Every row gives one point. The ring and each string are closed loops that go straight from each point to the next, and from the last back to the first. Before rounding, they use only three directions, however many columns there are. How many times does the string pass through the ring? Passing back the other way cancels.

Ring (10 x 3)
[[ -6  -6  13]
 [-19 -16  25]
 [-35 -19  26]
 [-47 -13  13]
 [-48   3 -13]
 [-41  13 -28]
 [-20  24 -45]
 [-10  25 -44]
 [  3  17 -26]
 [  3   8  -9]]
String (26 x 3)
[[-24 -28  40]
 [-37 -12  34]
 [-40   2  19]
 [-53  -2  25]
 [-33   8  -1]
 [-33  -7  -7]
 [-49 -12 -16]
 [-60   8 -25]
 [-47  20 -19]
 [-36  15 -15]
 [-33  -4 -29]
 [-41  -6 -34]
 [-33   8 -11]
 [-42  19  -4]
 [-38  11  -2]
 [-34  -9  -1]
 [-49 -45  27]
 [-46 -21  36]
 [-36   1  23]
 [-24  -1   2]
 [-14 -25  19]
 [ -7 -30  33]
 [-16  -5  33]
 [-25  11   8]
 [-18  -8   5]
 [-12 -32  26]]
Times through: 4

Ring (7 x 6)
[[  0 -14   4   1  -6 -25]
 [ -1   1 -17  -2 -35 -19]
 [ -8  20 -21 -18 -25  -4]
 [-10  29  -8 -26   5  12]
 [ -2  17  14 -11  30  18]
 [  5  -8  30   6  39   3]
 [  1 -16  18   2  17 -18]]
String (29 x 6)
[[-10  17  -3 -22   7   1]
 [  0  14  -2  -4  -3   8]
 [ -2  23  -7 -11  -5  13]
 [-21  44 -18 -46   6  15]
 [-20  43 -14 -45  12  17]
 [-24  41  -9 -51  25  13]
 [ -7  13   2 -17  13   2]
 [  2   7   9   0  11   7]
 [ 12   1  23  17  22  19]
 [ 12  -2  35  16  43  21]
 [  8  -8  43  10  60  16]
 [ -9   1  25 -19  49  -3]
 [ -5   3   8 -12  16  -6]
 [  5  -6  13   7   9  -4]
 [ 15 -22  25  28  10  -7]
 [  0 -22  25   1  28 -23]
 [ -9 -18  21 -14  34 -29]
 [ -7  -7  13 -12  21 -18]
 [  1  -1   8  -1   6  -6]
 [ 10 -13  18  16   9  -5]
 [ 10 -22  34  17  34  -6]
 [  6 -18  42   9  54   0]
 [ -4   0  28 -12  50   3]
 [ -7   8  16 -17  34   3]
 [  2   4  14  -1  18   6]
 [ 11   3  19  15  18  18]
 [  0  24  13  -9  29  29]
 [-23  47  -6 -51  33  24]
 [-18  33  -8 -39  16   9]]
Times through: 5
